Each row is a point. Examples show where two turns around zero, p and q, send a point. Write where each new point lands after one turn and then the other. Backwards means that the second turn is done in reverse. Each puzzle has new turns, and all numbers are rounded.

Turn p:
[ 0.46  1.91 -2.69] => [-0.01  2.10 -2.59]
[ 0.45 -0.88 -0.26] => [ 0.60 -0.76 -0.32]
[-1.67 -1.72  1.51] => [-1.25 -2.09  1.45]
[0.75 0.68 1.44] => [0.65 0.74 1.46]
Turn q:
[-0.74  2.28 -1.47] => [-1.00  2.42 -1.04]
[-2.80  0.91 -0.10] => [-2.61  1.06  0.85]
[ 2.00 -1.44  0.18] => [ 1.84 -1.55 -0.54]
[ 1.70 -0.89  0.32] => [ 1.64 -1.00 -0.29]
[0.91 0.24 2.06] => [1.53 0.04 1.67]
[-1.08 -1.10 -0.99] => [-1.41 -0.97 -0.65]
Where do these land?
q, then p: [0.59 2.25 0.33] => [0.40 2.29 0.34]
q, then p: [ 2.35 -1.93  0.97] => [ 2.75 -1.61 -0.11]
p, then q: [-1.66 -0.74 -1.54] => [-2.01 -0.77 -1.01]
p, then q: [-1.28  0.43  0.24] => [-1.15  0.21  0.71]

Turn p:
[-1.05  0.70 -1.65 -0.74] => [-1.37  0.24 -1.26 -1.16]
[-0.61  0.63 -0.52  1.34] => [-0.70  0.44 -0.95  1.12]
[ 0.17 -2.17 -0.38 -1.01] => [ 0.04 -2.16  0.64 -0.92]
[-1.32  2.03  2.99  0.84] => [-0.61  2.97  1.96  1.58]
[ 2.81 -1.20 -0.44 -0.44] => [ 2.63 -1.51 -0.39 -0.63]
Turn q:
[-0.16 -1.43  3.17  0.62] => [-1.28 -0.27  3.23  0.59]
[2.05 0.22 0.63 1.04] => [1.86 0.12 1.20 0.90]
[-1.40  1.20 -0.95 -1.43] => [-0.82  0.94 -1.65 -1.44]
[-1.16 -0.22 -2.02 -2.05] => [-0.73 -0.81 -2.24 -1.86]
[ 0.67  0.23 -0.83  1.82] => [ 0.97  0.02 -0.54  1.81]
Where do these land?
q, then p: [-1.55  0.21 -0.73 -1.08] => [-1.49 -0.12 -0.61 -1.24]
p, then q: [-1.29  1.15  1.29  0.87] => [-0.60  2.00  0.04  1.02]
p, then q: [2.05 1.94 0.65 0.25] => [ 2.65  1.17 -0.25 -0.08]
p, then q: [ 3.39 -0.53  1.43  0.76] => [ 3.17 -0.74  1.76  0.83]
p, then q: [-0.92 -1.35 -1.51  0.80] => [-1.35 -1.58 -0.83  0.75]
q, then p: [-1.68 -1.43 -1.12 -1.59] => [-2.00 -1.65  0.11 -1.39]

Turn p:
[ 1.87  1.57 -1.38  1.01 -0.60 -2.41] => [ 1.40  2.00 -0.87 -0.36  0.56 -2.81]
[-1.46  1.30  1.47 -0.07  2.99 -1.52] => [-1.09 -0.06  2.64 -0.23  2.98 -0.45]
[ 2.34  0.00 -0.57 -1.01 -0.26 -1.31] => [ 1.93  0.81 -0.15 -1.78 -0.42 -0.93]
[-0.03 -2.65 -0.32 -0.31  0.48  0.10] => [ 0.72 -2.53 -0.18 -0.45 -0.49  0.22]
[-0.19 -0.12 -0.89 -1.65  0.03  3.01] => [-0.69 -0.16 -1.51 -0.89 -0.40  2.98]
[-1.04  0.23 -0.79 -0.73 -3.79 -0.17] => [-1.81  0.89 -1.28 -0.15 -3.16 -1.00]
[-1.51 -0.45  0.53  1.64 -0.34  1.08] => [-0.99 -0.80 -0.12  2.21 -0.16  0.44]
[0.02 0.11 1.93 1.11 1.50 1.22] => [ 0.52 -0.17  1.46  1.64  1.10  1.54]
Turn q:
[-1.53 -0.72 -2.06 -1.22  1.71 -1.65] => [-2.12 -1.07 -1.49 -0.37  1.90 -1.62]
[ 0.13 -0.15  2.73  3.05 -1.75  0.33] => [ 2.07 -0.54  2.60  1.40 -2.58 -0.09]
[-1.78 -0.82 -0.94 -1.14  0.49 -0.80] => [-1.91 -1.18 -0.67 -0.73  0.49 -0.79]
[ 2.08  1.05  1.81  2.38 -1.01 -0.69] => [ 3.14  1.11  1.41  0.99 -1.10 -0.77]
[ 0.14  1.53 -0.66  0.31 -2.20 -0.55] => [ 0.22  1.54 -0.83 -0.12 -2.02 -0.91]
[ 2.19 -0.97  1.19 -0.37 -0.01  1.32] => [ 2.03 -0.23  0.25 -0.51  0.41  2.09]
[ 1.26  2.14 -0.42 -0.63  1.26  2.59] => [-0.32  2.73  0.06  0.62  1.26  2.34]
[-1.71 -0.26 -0.04 -1.76  0.50 -1.09] => [-1.78 -0.69  0.05 -1.63  0.59 -0.93]
[-0.77 -1.79 -1.60 -0.62  1.01  0.54] => [-1.31 -1.67 -1.37  0.34  1.05  0.69]
Where do these land?
q, then p: [ 0.09  2.03 -1.03  0.03 -1.43  0.78] => [-1.31  2.11 -1.11  0.46 -0.22 -0.42]
q, then p: [ 0.01  1.02 -3.28  0.46 -1.22 -1.09] => [-0.97  0.73 -2.40 -0.18  0.66 -2.64]
p, then q: [-0.13 -2.26  0.47 -1.37  2.37  0.91] => [ 0.37 -2.09  0.16 -0.80  1.05  2.72]
p, then q: [-1.20  1.00  2.45 -1.26 -1.64 -1.38] => [-0.46  0.46  2.47 -1.60 -2.15 -0.98]
q, then p backwards: [ 0.55 -1.27 -0.28 -0.15  2.19  1.08] => [-0.55 -0.11 -0.08  0.73  2.35  1.27]
p, then q: [-1.38  1.19 -0.66  1.92 -1.63 -0.22] => [-0.90  0.23 -0.09  1.74 -0.93 -2.32]
p, then q: [ 0.54 -0.43  1.45  0.36 -2.12 -0.21] => [ 1.28  0.50  0.28 -0.10 -2.25 -0.49]
q, then p backwards: [ 1.51 -1.27  0.90  0.01  3.49  0.13] => [0.35 0.00 0.40 1.08 3.93 0.16]
